Rows are points. Examples show where two turns around zero, p and q, send a point. Where does a point land after both, in the order given? Backwards means that the second turn is done in reverse. Each puzzle has new turns, and all numbers are rounded.

Turn p:
-17, 3, 0 => -4, 3, -16
9, -14, 67 => 24, -64, -5
-20, 19, -25 => -24, 25, -14
58, 4, 37 => 6, -47, 50
-15, 13, -18 => -17, 18, -10
-16, -25, -62 => 14, 67, -5
Turn q:
-10, -1, 32 => -6, -7, 32
34, -37, -42 => -27, -13, -58
19, 15, 63 => 11, -46, 48
-2, 14, -26 => 16, 16, -19
-6, -26, 21 => -29, -7, 17
-36, 35, -47 => 33, 57, -19
Where do these land?
q, then p: 6, 12, 41 => 29, -32, 0
q, then p: 9, -20, -39 => -16, 41, -6
p, then q: -25, 67, -33 => 15, 73, 26
q, then p: 24, -18, 33 => 39, -5, -22
p, then q backwards: -5, -26, -44 => -40, 23, -23
p, then q: -9, -15, 42 => -31, -12, -31

Turn p:
1, -19, -11, -11 => 0, -24, 4, 5
8, -9, 15, -14 => 11, -11, -8, -16
-15, -14, 2, 24 => 6, 7, 30, 2
-17, 76, -2, -4 => -48, 52, -33, -3
19, -15, -2, 11 => 23, -6, 2, 12
9, -15, -8, -8 => 6, -19, -2, 6
-6, -5, 6, 3 => 2, 1, 8, -6
Turn q:
-13, -14, -10, -1 => 10, -11, -11, -12
22, -1, -11, 17 => 20, 14, 1, 18
-23, 24, -22, -13 => -9, 20, -11, -34
5, -23, 21, 30 => 5, -21, -14, 35
32, -8, 14, -5 => 6, -5, 28, 21
-23, 21, 8, -28 => -31, 1, 6, -29
Where do these land?
q, then p: -11, -25, 8, -1 => 12, -22, 13, 6
q, then p: 7, 15, 21, 13 => -8, 21, 19, 2
q, then p backwards: -7, -21, -6, -41 => -18, -34, 23, -15
p, then q: 19, -25, -1, -15 => 28, -16, 10, 9
q, then p: 3, 34, -9, 19 => -24, 28, -11, 11
q, then p backwards: -12, 22, -12, 25 => 13, 35, 4, 1

Turn p:
-51, 33, -6, 12, 15, 53 => 34, -13, -54, -13, -10, 50
-6, -14, -15, -3, 7, -23 => -22, -11, 9, 6, -18, -6
17, 12, -9, -1, -18, 7 => -8, 17, -10, -10, 17, -8
14, 4, 12, 19, -11, -8 => -3, 16, 19, -4, 14, 8
-25, -22, 16, -13, -18, -1 => 17, 17, 3, 14, -32, -7
33, -13, -5, 2, 15, -2 => -13, -12, 11, 15, 26, -13
18, 1, 7, -16, 9, -24 => -5, -12, 22, -9, 3, -24
Turn q:
15, -4, 13, 1, 31, -2 => 35, 2, -6, -4, 8, 1
26, 20, 6, 12, -8, 8 => 3, 2, -3, -9, 2, -36
-4, -10, 0, -10, 28, 6 => 19, 6, -14, 6, 7, 18
-11, -17, -5, 12, 2, 21 => -11, 13, -3, -5, 23, 13
-10, -13, 11, -7, -22, -75 => 6, -42, 50, -7, -42, 20
18, 8, -22, -7, -34, 20 => -36, -10, -22, -9, -3, -23
-16, 23, -20, 11, -10, 4 => -22, 24, 2, 4, -17, -7
-18, -7, 16, -11, 12, 19 => 5, 4, -4, 24, 21, 12
Where do these land?
q, then p: -12, 11, -18, -3, -11, 3 => 0, 12, -10, -10, -15, 13
q, then p: 27, 14, 21, 10, -10, -6 => -9, -3, 33, -1, -7, -19
p, then q: 28, -11, -8, -21, -18, 7 => 16, 12, 16, -5, -33, 6
q, then p: -7, -76, 19, -3, 13, -16 => 40, -28, -22, 52, 29, -16
q, then p: -15, 18, -29, 12, 45, -5 => -3, 20, -26, -39, 31, -3
p, then q: 7, 4, 2, 16, 6, 10 => 9, 12, -10, 0, 11, 2
p, then q: -8, 17, -14, -33, 6, 8 => -10, -20, -12, -15, -23, 19
q, then p: -5, 10, 17, 10, -13, 12 => 3, -11, 21, -7, -7, 13
q, then p: -15, 14, 10, 12, -19, -13 => 18, 13, 21, -6, -10, 10

Turn p:
28, 35, 13, 18, 41, 16, -5, -14 => -24, -12, 14, 43, -19, 13, -13, -35
-28, 15, -20, -1, 47, -1, -49, 39 => -15, -14, -29, 35, -18, -1, 68, 0
-46, 28, 2, -28, -29, 31, -7, -15 => 7, -32, -26, -24, 26, -43, 3, -30
32, -21, 10, 17, -13, 0, 23, 33 => 4, 37, 43, -13, -5, 12, 5, 6
-21, 38, 33, 6, -20, -32, 26, -34 => -14, -2, -17, -1, 61, 14, -38, -20
27, -36, 12, 35, -38, 27, -7, -11 => 19, -10, 63, -6, 2, -17, -18, 26
24, -6, -12, -30, -33, 24, 32, -45 => 28, -10, 3, -39, -16, -11, -58, -15
10, -31, 22, -15, 26, 0, 15, -40 => -12, 15, -11, 15, -19, -17, -50, 19
-2, 18, -30, 37, 17, -16, 37, 13 => -40, -4, 7, -20, -3, 49, 10, -3
-27, -1, 28, -1, 9, -32, -12, 32 => -10, 30, -17, 20, 32, -3, 31, 12
3, -39, -56, -37, -7, -19, -52, 42 => 58, 2, -29, -8, -37, 5, 60, 41
Turn q:
-12, 51, -25, -9, -9, -23, -6, 33 => -10, -6, -16, 54, 22, -5, -18, -33
-2, -63, 4, 28, -2, 38, 34, 5 => 4, -14, -6, -79, -22, 19, 3, -9
-16, -66, 31, 33, -8, -19, 35, -8 => -2, 41, -22, -66, -41, 6, -15, 5
47, 44, 13, -6, -14, -5, -28, 7 => 12, -9, -3, 56, -9, -10, 44, 0
-56, -4, -16, 21, 23, 27, -42, -8 => -35, -34, 5, -23, 26, -45, -29, 21
18, 52, 23, -30, 0, -3, 17, -5 => 29, -3, 22, 54, -18, 13, -5, -1
24, 11, -8, -12, 31, -18, 0, 5 => 19, 2, -16, 22, 20, 19, 3, 19
-15, -71, 10, -20, -8, 27, -15, -4 => 15, 14, 24, -70, 14, -24, 13, -1
12, 47, -33, -5, -14, -24, 6, -24 => -32, 8, 11, 53, 8, 28, 3, -3
Where do these land?
p, then q: -18, 26, 7, 28, -15, -21, 15, -1 => 16, -22, 9, -18, 13, -2, -25, 28
q, then p: 0, 1, -21, 43, -8, 4, -22, 19 => -13, -11, -30, -31, -5, 5, 2, 31
q, then p: 23, 16, 11, 10, -35, -21, -33, -18 => -30, 1, 6, -27, 40, 27, -3, -6
p, then q: 4, -7, 21, -6, 51, 20, 11, -46 => -54, 16, -12, -1, 8, -49, -1, -6
p, then q backwards: 35, -1, 10, 36, -9, 11, 14, 12 => -9, 5, -5, -31, -19, 14, 18, -34
p, then q: -33, -59, 26, 1, 34, 52, 16, -40 => -20, 60, -36, 18, 22, -57, -27, -30
q, then p: -3, 20, -8, -76, -52, -24, 9, 42 => -26, -37, 16, 54, 8, 26, -70, -21
q, then p backwards: -22, 3, 1, 11, 11, -3, -19, 28 => -24, 4, 13, -21, -3, 9, -4, -25
p, then q backwards: -2, 14, -57, -49, -28, -11, 15, 11 => 25, -53, 15, 17, 10, 12, 34, 42
q, then p: 16, -8, -24, -19, -5, -58, 2, 23 => -30, -40, -4, 7, -22, 28, -2, -36
q, then p: 0, -4, 35, 20, 56, 50, -7, -30 => 40, 62, 17, -11, -8, -16, 38, 25
